Rows are points. To make a cloud, some directions were put in groups of two or more. Within a group, all points are equally far from the middle, so they leave a hole (a ring in 2 directions, a hollow ball in 3). The other directions are filled evenly. Then the cloud was stretched, turned, moved and blurred a little. Count the holes, and give their numbers of directions, smallest first.
In the rows, 128 means zero.

Cloud:
[[118 135]
 [151 188]
 [ 75 157]
 [152 199]
 [187 166]
 [127 111]
 [ 72 201]
 [164 181]
 [ 90 122]
 [ 81 154]
 [132  99]
 [178 135]
 [ 60 155]
 [ 88 180]]
Holes: 0

Cloud (14 x 2):
[[118 102]
 [168 122]
 [172 148]
 [139 160]
 [131 183]
 [120 146]
 [215  92]
 [209 172]
 [134 200]
 [124  58]
 [ 73 146]
 [211 118]
 [101 126]
 [151 113]]
Holes: 0

Cloud (22 x 3):
[[193 120 119]
 [125 143  53]
 [116  73 106]
 [120 161 188]
 [123  63 209]
 [ 82  91 135]
 [121  61 174]
 [137  71  92]
 [154  72 133]
 [187 105 124]
 [180  95 126]
 [110  86  91]
 [156 175 101]
 [ 72  59 195]
 [191 146 118]
 [182 152 127]
 [182 145 135]
 [160  80 149]
 [161 137 176]
 [114 109  68]
 [192  95  94]
 [128  69 212]]
Holes: 1 (2)

Cloud (28 x 4):
[[131 160  43 124]
 [180 101 101 182]
 [109  59  89 160]
 [118 178 135 109]
 [115  70  98 104]
 [160 176  97 115]
 [122  75 121  99]
 [167 167  81  75]
 [138 163 204 148]
 [101  90 155 197]
 [188 106 120  85]
 [120  89 174 182]
 [ 89 101 139 165]
 [158 190 178 141]
 [ 72 113 114 119]
 [151  67 106 187]
 [133 156  65 209]
 [126 106 177  82]
 [127 149  43 195]
 [ 50 114  81 154]
 [175  82 117 187]
 [214 158 146 124]
 [135 165  81 189]
 [122 167 168 140]
 [110 175  59 109]
 [142 174 140 207]
 [101 163  94 195]
 [211 145 140 149]]
Holes: 1 (2)

Cloud (29 x 4):
[[148 167 121  95]
 [188 107 123  91]
 [ 85 166 164 131]
 [ 55 171 140 130]
 [ 68 142 154  89]
 [159  96  86 126]
 [ 98  76 185 156]
 [117  89 156 192]
 [115 148 140  65]
 [ 73 185 155 168]
 [158 111  75 108]
 [231 126 159 156]
 [168  69 122 152]
 [181 109 103 110]
 [ 76  84 111 143]
 [ 40 146 127  70]
 [123 132 151  57]
 [ 86 128 176 178]
 [ 84 163 105  48]
 [144 109 189  65]
 [167 118 116  68]
 [225 125 153 148]
 [214 148 151 147]
 [ 55 154 144 108]
 [224 124 146 157]
 [ 90  85 101 147]
 [ 93  86 200 135]
 [ 76  76  79 118]
 [ 98 125 173 203]]
Holes: 1 (2)

Cloud:
[[176  81 192 119 123  83]
 [105  39 122 106  71 152]
 [110  98 228  94  98 153]
 [151  76 210 139 115 100]
 [114 137 111 131 120  56]
 [ 90 190 190  90 144 171]
 [186 151 170 156  81 166]
 [145 136 168 136  25 162]
 [ 72 131 132 152 107 210]
 [175 203 133 126 102 108]
 [185 105 133  61  60 133]
 [102 125 150 134 210  77]
 [109 159 205  55 139  95]
 [ 85  83 100 165  75 160]
 [201 179 150 143 108 139]
 [ 61  98 164 181 169 155]
 [116 198 135  83  77 155]
 [130 116 148  42 167 124]
 [195 172 157 158 125 138]
 [162 111  79 135 114 186]
 [152  53 145  59 107 143]
 [149 100 127 131 166 195]
 [194 147 148 122  55 166]
 [110  34 147 158 100  92]
 [131 159 154  72 180 165]
 [187 148 199 110 148 132]
 [129  69  91 173  79 167]
 [171 208 171 108 144 144]
 [ 52  87 164 148 174 121]
 [161 125 101 129 137 199]
 [123 131 207 191 120 149]
 [145 157 100  56  92 139]
 [ 94 128 178 116 133  49]
 [ 84 174 109 120 138 183]
 [136 157 196  72 152  69]
 [143 146 173 138  37 183]
 [136  86 165 199 158 147]
 [163  68 190 134 114  83]
 [164 185 178 135 175 108]
 [146 161 151  80  96  59]
 [ 95 179 141 187 119 120]
 [183 113 193 118 153  90]
 [141  65 150 170 179 135]
 [110 181 160 103  51 115]
 [ 87 118 223  77  96 116]
 [142  61 125 173  69 101]
 [122 160 143 115  92  58]
 [127 105 130 143  92 225]
 [180 132 156  71 103  64]
 [200 131 142 109  50 120]
 [178 145 116 122 103  62]
 [ 92 137 131 133 215 124]]
Holes: 3 (2, 2, 2)

Cloud, 72 rows:
[[157  83 100 100 105 149  65 136]
 [101 148  85  62  79 103  92 106]
 [ 73 128 155  98  56 163 167 139]
 [156  75  82  74  72 137 176  96]
 [181 144 129 146 125 178 178 132]
 [114 108 141 102 137 243 185  68]
 [113 190  80 191  79 170 133 126]
 [121  87  86 107 143 198 186 155]
 [189 113  83 109 107  93 135 174]
 [132  18  84  76 130 144 151 185]
 [ 72 146 137 173 139 156 134 205]
 [113  66 104  96 109 217 190 142]
 [ 29  72  98 108 139 164 151  73]
 [152 139  79 104 159 121 161  65]
 [110  50 130 153 124 122 246  53]
 [ 84 106 107 200  88 220 132 183]
 [126 106 143 174 174  92 110  85]
 [ 47 136 134  99 147  99 226  74]
 [124 131 104 173 194 118 139 135]
 [ 65 130 156  88  44 156 169 119]
 [ 88 113 158 147 164  65  99 115]
 [ 82 168 140 132 145  77 132 112]
 [167  48  59 182 115 115 131 116]
 [126  93  75  77 105 117  69 121]
 [ 95 155 123 219 116 117 192  34]
 [181  83  66 103 147  61 157  98]
 [ 80 137 216 169  75 152 193 105]
 [156 175 165 126  86 195 113 122]
 [137  92  55 101 159  86  86 128]
 [104 154 101 212  79 112  94 160]
 [135 143 119 173 192 114 105  94]
 [ 90 117 173 135 156  85 122 167]
 [ 48  69  96 193  87 141 163 148]
 [164 196 129 150 135 141 146 131]
 [134  48 138 180  93 120 140 128]
 [ 88 110  81 114 171 120 131 103]
 [ 88 115  97 137 151  30 133 154]
 [ 67  34 119 137 125 147 137  77]
 [112  99 180 158  73 104 187  91]
 [ 31  93  81  99 155 115 154 111]
 [106 142 121 168 172 133 137 182]
 [125 114 144  85 106 128  89 201]
 [168  94  58 123 103 169 150 160]
 [188 117 127 101 106 153 144 106]
 [ 75 111 108 170 127  84  31 127]
 [184  83 113 164  88  45 130 160]
 [ 42 125  92 122  82 155 144  67]
 [128  72 118 139 166 241 135 157]
 [131  71  83  98 104 168 178  44]
 [ 86 131  59 140 108 168 132  55]
 [ 79  80  21  91 126 101  88 166]
 [161  63 126 104 155  83 125 138]
 [ 62  99  88  89 125 139  92 171]
 [110 109 131 157  83 151 177 193]
 [106 184 125 145 105 179  75 144]
 [ 43  70 111 104  98 103 111  69]
 [175 102 115 117 137 118 204 103]
 [120 183 106 171  68 177 102  98]
 [130 150 161 182 129 118 234  70]
 [180 128 185 132  98 170 198  80]
 [108 139  42 134 162  97  85 155]
 [ 45 172 115 186  97 158 185 111]
 [194  93 115 154 117 153 157  56]
 [149 133 147 185  97  55 140 128]
 [166  84 110 162 183  78  80 147]
 [176  48 119 153 116 132 173 146]
 [ 74 128 101  95  91  95  33 150]
 [135  99 127 100  87 153 194 155]
 [100 188 190 169 152 103 156  60]
 [108 114 120 139  39  70 135  73]
 [114  24  35  95 131  82 111 113]
 [ 62  81 174 205 103 124 115 158]]
Holes: 1 (4)

Cloud:
[[112  94 132 138 198 185  97 111]
 [153  82 136 190  81  86  97  92]
 [179 184 107 188 120  85 136 140]
 [171 113 137 175 216 109 110 147]
 [157 166  99 149 132 128 107  38]
 [ 94 180 139 101 189 150 201 117]
 [152 145  48  84  97  93 116 161]
 [ 64  92 122 124 195 114  90 139]
 [138 202  79 131  97 145 175  80]
 [151 167 119 194 121  63 145  50]
 [140  99 106 119 117  45 119 121]
 [124  91  30 168 143  77 129 107]
 [159 146 110 137 187 159  63 110]
 [131 126 159 166 106  57 115 143]
 [ 91 189  27 169 136 130 133 103]
 [172 120 104 176  83  76 107  78]
 [122 136 174  99 184 184 107  94]
 [ 59  64 152 142 159 100 122 101]
 [ 85 168 137 111  88 102 108 106]
 [165 108 112 111  99 100 164 159]
 [150 195 166 174 179 122 118  93]
 [126 166 103 209 157 118  61 144]
 [ 36 163 192 165 135 161  88 154]
 [126 195 151 123 163 170 144 103]
 [124 123 118 181 211 133  58 165]
 [ 79 205 111 141 197 154 132 152]
 [126 134 156 157  60 105 164 138]
 [189 126  66 170 129  84 131  40]
 [139 121 103 192 133 112 166 193]
 [164 113 166  93 112 111 113 107]
 [123 178 160 190 153  65 158  77]
 [164 151 122 191 170  98 214  97]
 [ 99 144 232 160 161  98  96 120]
 [ 62 148  89 138 193 112  94 157]
 [185 198  77 152 155 123 189 111]
 [128 194 103 165 159 182 110 163]
 [114  97 137 156 226 156  51 158]
 [122 111 141  79 100 164 109 188]
 [ 45 111 140 161 180 152  65  82]
 [ 96 125  66 145 130 159  24 148]
 [ 41  74 153 165 145 123  83 140]
 [153 165 194 149 163 173 119 111]
 [112 129 109 228 117 136 101 128]
 [144 133   7 149 140 114 151 156]
 [ 76 148 157 147 194 165 120  55]
 [155 135 146 194  96  82 143 156]
 [102 159 107 169 149 179  72  96]
 [ 98 154  62 110  99  80  78 172]
 [107 152 192 125 142  81  98 119]
 [ 93 191 189 132 162 150  77 112]
 [178  99  36 136 119  68 145  84]
 [112 215 119 128 104  95  93 158]
 [143 199  98  70 170 123 194 153]
 [102 131 151 214  88 112  71  98]
 [ 90 167 141 143 106  66 154 169]
 [ 84 188  72 184 173 116 109 110]
 [152 107  26 133 143  52 122 111]
 [110 156  72 190  78 129  57 117]
 [ 99 143  71 148  65  88 111  76]
 [132 158 113  94 186 152 147 184]
 [ 77 108  87  86 154 109 145 133]
 [119 139  94 147 162 125  14 120]
 [116 117  85  95 147 130 101 206]
 [ 62 123  94 201 154  92 142 102]
 [164 203 151 128 152 117 180  84]
 [ 74 156 204 116 180 150  51 114]
 [ 78 141 120 128 159 151 214 117]
 [ 99 194  88 180 122  76  92 123]
 [138 190  58 142 134  66 104 188]
 [115 179  94 141 151  65  75 114]
 [115 112  76 133 169 136 135 203]
 [ 92 146  69 118  54  97 112 103]
 [141 154  14  82 145 123 170 157]
 [ 79 136 135 182 215 155 106  88]
 [ 72 150 161 122 216 123  66 122]
 [195  94  91 150 154 111 147  90]
 [ 79 155 164 176  87 110 147 118]
 [ 85 178  70 124 198 111 103  93]
 [161 142 131 124 231  81 184 137]
 [112 101  56 149 111  69  89  66]
 [130 165 124 176  77 168  75 108]]
Holes: 1 (6)

Cloud, 105 rows:
[[149  38  86  65 137 130  70  96 129]
 [110 130  50 122 102 150 195  58 101]
 [175 114 134 123  66  86  89  33 155]
 [154 156 162 154 138  61 116 106  90]
 [185 179 125 109  80 123 123 111  39]
 [184  71 146 144 143 124  42 131 116]
 [106 164  98 136 127 119  99 176 102]
 [108 166 105  84 128  90  99  47 153]
 [121  60 168 150 156  99 130 108 206]
 [118 215 115  98 114 139 143 158  92]
 [ 64 112 118 104 201 130 156 118  55]
 [169  65 134 111 162  91 106  92 154]
 [115  81 168 150 183  65 107 100 155]
 [162 174 212 131 123  98 122 168 132]
 [112 248 114 117 137 128 163 107  57]
 [155  91  73 164 182 144 157  65 112]
 [109 130 133 120 212 176 177 160 161]
 [166 173 182  84 118 155 117 141 139]
 [152  82 172 106 115  96  90  91 218]
 [ 74 128  56 156 200 134 110 129   7]
 [ 38 183 109 158 123 141  79 135 130]
 [160  82 118 139 135 156  73 124  51]
 [131 146  76 159 109 151 108 137  71]
 [ 86 116 176 158 186 123  48 154 131]
 [199 186 136  83  79 158 123 110 129]
 [ 89 174  66 150 142 122 104 139  56]
 [113 103  84  78 189 179 177 140 137]
 [228 175 144 162 109 114 110 118  80]
 [189 178 139 141  59 121 173 143  75]
 [ 85 177 106  67  84 152 161 176  90]
 [ 97  63 104 166 186  88  68 122  38]
 [146 173 125 146  94  91  95  98 245]
 [183  82  59 179 163 110 165 109 125]
 [177 200 117  98  84 155 110  90  42]
 [143  73 161 128  94 139 165 105  86]
 [113 103  57 117 223 154 157  88 103]
 [137  96  75 120  88  74 147 128 112]
 [132  87 134 177 179 127  70 100 187]
 [151 127 100 124 103  64 105 167  63]
 [ 97 163  87  96  92 197 171 139  52]
 [ 81 122  52 135  90 124 131  73  88]
 [150  95 103 107 152 173 162  76 134]
 [157 211 139 119  57 146 178 134  90]
 [153  82 114 138 163 162 109 147 106]
 [169 183  62  96  84 140  75 104  96]
 [168 169 149 160 154  53 165  89 179]
 [ 90 229 166 113 118 109 116 109 122]
 [147  68  90 139 142 131  51  55 144]
 [135 198 134 122 113 110 104 157 108]
 [185 167 126 125  76 111 210  93 191]
 [105 110 131 150  70 166 106 122  92]
 [167 111 139 170 137  97 111  23 149]
 [147 124 183 135  93 115  85 103  91]
 [177 182 110 116  64 132  80 125 109]
 [182 222 105 138 191 125 143 102 100]
 [211 164 176 110  91 132 136 108 198]
 [135 160 133 115 167 147 102 105  33]
 [140 113 205 107  71 122 110 119 118]
 [145 136 131  54 144 120  54 160 128]
 [ 79 216 139 118  89  95  98 107 134]
 [201 115 112  91  83 101 161  55  64]
 [114 128 128 162  40 108 113 133 132]
 [192 155 133 191 209  74  50 118  92]
 [106 135 171  62  65 212 136 121  92]
 [ 46 125 161 162 125 130  94  92 143]
 [106 134 168  49 120 193 120 152  96]
 [105 124 176 104 156 175 127 167 113]
 [115 120  89  75 165 163 117  52 131]
 [127  88 103 161 192 118  69  67 160]
 [122  54  96  95 114 107  80  55 102]
 [172 226 111 134 173 136 123  98  61]
 [ 84 122  85 107  88 167  85 106 216]
 [150 115 186 133 121 135 148  64 216]
 [159 149  99 103 149 114 163  28  79]
 [ 97 179 192 117 191 174 128 140 137]
 [150 108 124 175  71  73 107 163 107]
 [ 51 153 136 108 152 191 113 149 119]
 [153 137 194 159 154 128  65 131 145]
 [118 131 137 199 171 123 164 163  77]
 [141 176 153 101  49 110 117  83 103]
 [143 187 104 172 145  92 202 125  57]
 [133 142 126 127 194 136  67  83 146]
 [117  96 129 134  56 133 180 101 186]
 [170 164 131  37 135 137 136 167 145]
 [131 153 122  35 105 137 174  58 116]
 [ 91 121 101  86  96  78 144 161 135]
 [ 98 155 161  15  94 141 143 133  87]
 [170 192 110  85 110 140 124 149 100]
 [153 201  88 100 160 114 144  80 155]
 [129 205 129 163 165  94  83 156 180]
 [132 184 133 105  84 113  83  95  73]
 [105 203 163  97  97 120 112  95 103]
 [117  86  76 114 179 142 191 100 124]
 [132  53 119 146 108 133  63 161  70]
 [172 121 167 130 150  58 137  99 183]
 [105 200 152  42 105 189 128 106  71]
 [192 159 101 207 161  96 160 118 174]
 [100 105  84 117  90 127 160 129  77]
 [119  84 163 137  91 141 195 112 143]
 [105  46 117  75  86 145 121 100 186]
 [145  58 140 177 131  87 105  71 101]
 [186 165 170 136 127  94 108 186 179]
 [ 95 180  67  81  88 107 134  68 166]
 [129 165 169 180 138 108  41  82  93]
 [121 124 105 213 125 123 162  70  71]]
Holes: 2 (2, 2)

Cloud:
[[ 61  97 104 165 100  89  72 159 110]
 [177 144 136 112 168  35 106 164 131]
 [150  68 147 139 211  79 138 165 109]
 [171  82 118 160 202  90 142 192  99]
 [106 134 107 132  85  92 223 129 136]
 [ 97  97 142 138  94  97 221 102 132]
 [123 143 161 143 134 178 170  45  66]
 [111 126 198 157 131 166 160 103  56]
 [138 128  89 163 148 147 193 142  67]
 [132 139  52 134 110  94 150 136 144]
 [166 177 112 154 161 139 123 128 190]
 [106 122 157 181 166 154  54 131 149]
 [172 138 154 159 117 108  65  93 136]
 [ 93 151 135  94 135  90  88 109 114]
 [163 121 167 109 168  67  96  97 128]
 [161 166 175 135 189  78 170 122 158]
 [175 116  94  93 181  70 103 146 158]
 [153 173 188 196  97 148 139 156  90]
 [126 133 114 194 131 136 167 207 122]
 [107 152 194 165 112 107 101 169  98]
 [184  94 121 164 104 168 180 162  72]
 [175 100 126 107 166 137 163  78 136]
 [171  91 113 128  91  76 109 176 164]
 [128  90 129  83 129 100  81 198 111]
 [158 146 144 220 133 136 205 143  88]
 [113  91 191 127 126 132 165 125  97]
 [189 140 194 125 148 121  70 162  98]
 [105 174  82 126 130  78 181 119 123]
 [164 129 152 163 178 186 100 158 172]
 [ 81 101 148 145 111 134 218 127 118]
 [127 113  54 151 162  75 110 137 156]
 [139 109 145 188 107 143  60 204 127]
 [130 102 111 162 186 118 114 221  99]
 [105 105 109 150  73 116 162 150  61]
 [135 126 140 179 116 132  94 128  41]
 [141  74 115 116  97  61  88 169 153]
 [141 190 117 180  93 161 145 163 114]
 [140 120 155 148 142 137 249 106  73]
 [132 159 187 121  87 122 128 161 121]
 [140  92 148 105 146 139 110  93  54]
 [109 143 210 182 158 150 149 121  87]
 [174 124 117 145 126 170 213  82  85]
 [150 102 115 146 136 195 177  75  93]
 [188 126 179 161 165 112 205 100 118]
 [157  70  89 168 192  82 161 114 114]
 [174 116 182 134 105 158 174 153 100]
 [159 121  81 148 166 165 166 123  76]
 [191  79 132 179 118 130 194 145 101]
 [ 91 135 114  96 137 111  85 156  99]
 [121 112  94 119 138  99 114 117  54]
 [110 131 152 142 172  69  76 199 125]
 [130  94  73 176 185 115  56 162 124]
 [142 112 154  89 173 104 142  97 145]
 [129 129  91 113  91 127 121 218 175]
 [154  88 116 197 113 109 102 236 144]
 [126  88  41 132 107 120 132 160  96]
 [130 116  41 157 125 116 133 146 126]
 [126 169 141 171 122 136 156 158 183]
 [132 133 132 138 172 129 203 164  80]
 [168 148 169 132 187  76 166 100 154]
 [197 140 168 183 110 113 129 164  81]
 [113  77  51 129 146 111 103 147  82]
 [199 103 106 103 180  95 101 209 139]
 [124 160 143 117 175  79 167 145 168]
 [113 122  75 145 124  40  94 192 170]
 [139  75  87 121 124 124 180 115 169]
 [120 133 126 189 111 158 217 144  75]
 [160 144 142 115 188 126 119 160 188]
 [150 127 115 121  86 116 197  96 147]
 [183 115 116 107 167  81 108 218 133]
 [137  78  95 107  67 148 125 127 132]
 [ 99 157 143 121  77  82 124 157 116]
 [168 155 181 172 152  75  60 140 115]
 [161 130 142 149 122  91 181 115 182]
 [154 187 198 138 133 166 198 135 121]
 [171  79 159 158 134  90 113 155  55]
 [162 122 147  72 160  93 109 121  84]
 [125 154  73 111 109 122 186 135 111]
 [172 131 100 114 104  73  92 196 175]
 [ 87 158 140 133 146  94 180  53 138]
 [102  68  98 130 104 148  70 124  82]
 [178 130  86 134 106  80 113 183 183]
 [132 164 118 175 130  38  72 143 133]
 [119 108 132 174  98 193 172  98  82]
 [164 143 165 160 161  89 170 104 175]
 [185 134  61 155 114 133 145 127 126]
 [111 101 140 220  96 150 158 104  82]
 [189 108 118 167 196 148 150 162 107]
 [ 71  98 118 123 170 148 135 123 103]
 [127 140 148 147 122 155  47 195  96]
 [176 153 143  89 181  78  64 160 152]
 [141 108  91 176 174  95 149  97 154]
 [121 124  82 179  76 159 139 142 115]
 [202 152 156 123  97  90  96 124 141]
 [156 108 179 199 148  73 104  91  89]
 [136  93 195 179 126 112 120 171  76]
 [165 185 121 150 167 133  95 200 115]
 [128 148 119 177  68  89 139  90 119]
 [147 142 113 111 177  77 105  75 137]
 [149  73 153 104 173 132 162 122 133]
 [172 128 102 140 134 111  10 200 164]
 [181 186 134 145 150 154 183 171  72]
 [145  75 177 116 115 130 144 130  96]
 [ 99 140  69 167 156  72 114 149 148]]
Holes: 2 (3, 4)

Cloud:
[[117 141 147  70 187 127 174 136 144]
 [144  72 174 102  32  77 116 141 142]
 [131  91 185 209 171 106 160 135  63]
 [145 118 173 135  60  99  66 156 131]
 [116 206 145 137  77 101 161  92  55]
 [100  80 177 216 150 205 168 140  89]
 [ 77 122 163  80 160 164 133 142 204]
 [109 135 124  66  92  46  62 123 193]
 [149  97 142 129 181 137 165 194 186]
 [123  64 192 149  69 147 144  92 100]
 [ 20  91 189 149 158  84 153 139  82]
 [ 92 216 103 133  97  84 151 123 192]
 [ 48 164 115  81  84 101 170  94 114]
 [132 116  91 203 136 200 108 161 105]
 [175 145 146 131 164 173 125 155 125]
 [ 71 116 151 112 115 137 163 208 156]
 [ 95 118 126  87 103 122  86 185  71]
 [ 75 109 169 195  75 147 183 109 162]
 [105  60 163 139 155 158 158  82 222]
 [141 168 120  86  55 130  80  71 170]
 [110 198 103 114  65 156 148 109 221]
 [108  84  52 147 133 153  92 155 108]
 [ 43 142 108  52 116  92  96  82 163]
 [102 158 104  69 162  98  86 165 194]
 [ 74  93 156 113 132 111  39 136  68]
 [152 119 159 119  40 144 155 150 119]
 [104 125 125  31 140 134 112 125  67]
 [129 235 143 143 115 100  93  90 104]
 [ 57 173 135 157 131 187 103 197 159]
 [165 128  75 144  50 100 159  82 158]
 [101  81 136  98  70 100  93  39 139]
 [ 59 102 114  54 103 148 145 122 151]
 [183 187 116 134 111 111  92  93 180]
 [111 119 199 200 105 126  76 135 141]
 [136 110 139 175 133 152 156  47 139]
 [ 78 224 124 110 126 182 150  94 110]
 [ 74 139 119  68 114  83  42 110 124]
 [ 48 114 133 137  99 132 111 208 127]
 [ 97 123 193 225  97 141 105 160 168]
 [ 75 106  80 125 145 120 212 115  80]
 [ 93 131 116 178 148 135 217  98 141]
 [110  65 163 123 110 147 135  40  82]
 [106 158 142 185 147 117 211 173  96]
 [112 122 151 219 144  86 172 115 153]
 [ 53 126 143 167 152 206 107 169 200]
 [ 94 149 195 119 173 163 134 185 140]
 [ 44 104 125 119 103 195 155 137 117]
 [131 152 110 111 184  73  89 135 169]
 [122 160 188  94 159  53 172  98  83]
 [112  55 136 134  59  71  65  99 178]
 [ 77  29 121 119 178 147 170 134 153]
 [ 36  82 149 186 155 143 115 196 155]
 [ 24  97 105 127 128  67  88  84  96]
 [ 72  61 129  98  90 176 122 137  94]
 [ 73 143 110 179 176  60 150 168 107]
 [ 66 159 169 130 167 192 117 176 167]
 [ 40  83 171 155 117 139 175 176 140]
 [140 172 122 165  82 105 186 118  66]
 [ 42 155 205 169 156 127 144 181  88]
 [118 145 124 187 191 172  95  93 122]
 [ 88 100 205  84 129  66 153 124 120]
 [ 93 125 118 227 116 184  80 129 142]
 [ 36 105 147  92 176 119  56 147  90]
 [141 131 154 119  83 177  66  89 210]
 [125 115  91  91  77 104 192 147 121]
 [124  95 149 203 179 197 100 142 143]
 [ 95 202 174 173 153  88 170 167  79]
 [165 155 132 158 146 176 118 168  80]
 [ 58  85 136 225 152 138 186 179  96]
 [104  42  80 100 155 137 159 138 118]
 [ 55 104 110 126  51  79 119  99 165]
 [125  68 156  69 118 159  67 113 202]
 [122  88 145 124 163  45 162  63  82]
 [ 69 162  87  94  95 119  63 156 134]
 [129  94 178 218 115 103 141  86 132]
 [172 114 171 195 140  83 146 161 140]
 [ 96 202 129 156 113  85 198 129 116]
 [164  30 104 100 135 147 134 113 146]
 [ 95 120 143 100  78 120  91  33 107]
 [ 98 140 157  94 117  69  45 128  86]
 [ 29 126 123  83  97 114 160  83 115]
 [118 139 143 157 161 108 217 112 141]
 [125  88 145 137 171 151 129  44 129]
 [141 200 151 128 168 101  68 131 104]
 [ 87 101 101 197 177 149 117 181 205]
 [ 73 182  65  75 175  89  95 137 116]
 [119 200 139 176 156 165 128 201 118]
 [ 52  90 141 130 122  93  76 176 187]
 [ 16 148 107 104 113 137 143  74 128]
 [145  62 126 115 123  31 163  94 149]
 [ 47  95  96 125  82 133 140  57 108]
 [107 168 146 126  90 197 152 122 228]
 [ 93 100 125 132  77 104  50  78 129]
 [168 189  98 163  68 116  86 143 167]
 [105 121 109  35 133  84 172 106  96]
 [153 182  72 132 114 144  83 111 115]
 [ 96 168 126 193 206  97 120 157 114]
 [ 67 115 115 101 107 198  82 109  83]
 [ 90 129 122  47 156  70 185 110  76]
 [ 64  87  88 146 109  96  66  82  90]
 [ 93 147 120  99  96 196 112 151  85]
 [164 154 169 176 118 150 171 187 121]
 [ 97 128 151 186 128 185  89 106 229]
 [150 205 154 149 112 129  71 142 181]]
Holes: 3 (2, 3, 3)
